Every row gives one point. The points of each table are mixes of a few directions, plus a little noise. How many directions does each table use, and how many do they share? Where both have some left over, give the other angles between the two spaces (their principal angles), to ten degrees, smallest first.
In the rows, 128 means zero.

First (6 x 3)
[[141 135 126]
 [185 160 121]
 [176 155 122]
 [ 46  82 138]
 [ 68  94 136]
 [152 141 125]]
Second (7 x 3)
[[129 167 104]
 [126  69 164]
 [129 147 117]
 [131 220  73]
 [126  59 169]
 [127 110 139]
 [128 125 130]]
Directions: first 1, second 1, shared 0; angles 60

First (8 x 4)
[[123 134 118 136]
 [147 101 169  96]
 [140 111 154 108]
 [128 128 127 128]
 [130 125 133 124]
 [163  80 202  70]
 [100 167  68 175]
 [ 92 178  52 188]]
Second (6 x 4)
[[137 141  96 200]
 [137 140  97 197]
 [119 115 160  56]
 [119 115 161  54]
 [133 135 110 169]
 [123 121 144  92]]
Directions: first 1, second 1, shared 0; angles 40

First (7 x 6)
[[122  91 102  84 149 139]
 [102 153 110 162  56 186]
 [136 184 149  95 102 140]
 [110 135  78 195 107  97]
 [150 131 163  75 163 115]
 [159  85 205 149 190 106]
 [117 117  90 138 128 114]]
Second (6 x 6)
[[116 120 100 123 118 138]
 [ 79  95  15 107  89 170]
 [127 127 125 127 127 129]
 [119 122 108 124 121 136]
 [173 159 231 147 164  90]
 [154 146 188 139 149 106]]
Directions: first 4, second 1, shared 1

First (10 x 8)
[[100  92 132  95 145  85 138 137]
 [124 130 136 127 173 137 104 137]
 [144 115 156 125 149 144 128 128]
 [120 154 134 154 161 135  92 120]
 [120 141 140 139 126 139 106 142]
 [ 98 107 202 141  54  94 130 128]
 [134 140  95 120  96 146 137 149]
 [139 129 159 139 165 149 107 127]
 [148 130   7  91  69 114 202 121]
 [154 141 119 150 141 137 136  90]]
Second (7 x 8)
[[113 139 138  87 120 153 121  93]
 [145 106 102 239 154  73 157 221]
 [132 132 135 101 120 138 117 106]
 [133 135 140  79 114 146 109  89]
 [175 119 133 114 116 111 102 122]
 [ 83 136 121 150 142 141 156 141]
 [115 131 128 127 130 135 134 126]]
Directions: first 5, second 2, shared 0; angles 70, 90

First (10 x 9)
[[167 141 140 167 199 114  69 133 121]
 [123 126 127 124 118 130 137 128 129]
 [148 135 133 147 165 121  98 130 124]
 [ 95 116 118  95  66 140 180 123 135]
 [144 134 134 144 158 121 102 130 124]
 [ 85 112 115  84  49 143 196 123 137]
 [150 135 135 149 168 121  96 131 124]
 [ 63 104 108  64   7 152 229 120 141]
 [180 147 144 179 223 109  48 134 118]
 [127 127 127 126 127 128 129 128 127]]
Second (10 x 9)
[[108  77 155 138 142  98 118 145 102]
 [144 199 117 140 146 134 176  88  97]
 [ 81 130 151  69 197 168 105 150 114]
 [148 157  84 100  67 162 129 119 185]
 [115 172  95  69 109 158 154 102 126]
 [143 143 132 171  92 131 176 123 146]
 [152  96 154 187 157  94  92 145 124]
 [128  86 153 154 161  91  94 142 101]
 [133 132 137 145 170  91 126 108  69]
 [130  88 104 109  37 154 111 157 215]]
Directions: first 1, second 5, shared 1

First (7 x 9)
[[143  88 127 112 154 148 131 164 134]
 [207 120  87 189  58 161  81 124 135]
 [ 65 155 150  86 144  94 141  73 124]
 [ 96 157 167  79 197 155 154 132 125]
 [ 96 182  57 134 151  91 176  99 137]
 [123 116 188 143 116 119 122 168 110]
 [166  77 119 154  76 127  91 136 131]]
Second (10 x 9)
[[138 193  94 170 105 120 116 171 178]
 [ 97  45 144 139 151 159 160 129 104]
 [157 172 127 109 122 101 112 114 117]
 [162 169 154  41 124  84  88  54  97]
 [ 56  70 133 127 122 166 118 121 192]
 [169 144 137 111 139 105 134 115  75]
 [108  48 157 102 152 146 150  97  85]
 [136 166  95 191 116 134 139 187 159]
 [ 82 111 109 171 116 159 128 163 193]
 [176 160 127 127 134 104 137 129  81]]
Directions: first 5, second 3, shared 1; angles 50, 80

First (8 x 11)
[[133 131 118 110 118  86 135 122 130 131 127]
 [116 119 153 174 154 237 108 144 123 126 136]
 [120 124 135 139 137 160 124 131 127 128 131]
 [139 135 107  91 104  40 144 116 134 130 120]
 [123 125 138 146 138 169 119 133 126 127 129]
 [139 135 108  95 107  49 143 118 131 129 123]
 [115 118 158 176 158 249 107 145 121 126 137]
 [138 136 104  88 107  38 144 115 132 132 121]]
Second (10 x 11)
[[169 154 111 143 154 190  73 156  37 165 116]
 [ 87 115 134 135 115 118 142 104 212  94 118]
 [100  77 143  88  97 156 154 154 197 145  65]
 [126 149 109 148 147  76 131 104 150  99 129]
 [115  94 132 112 130 100 171 140 180 120  84]
 [119 112 148 141 138 131 158 127 142 113 145]
 [150 168 125 157 141 151  90 115  57 130 188]
 [132 145 120 122 113 150  94 123 111 141 137]
 [150 133 130 129 138 120 135 135  84 137 151]
 [136 137 123 108 108  88 133 118 113 133 148]]
Directions: first 1, second 5, shared 1
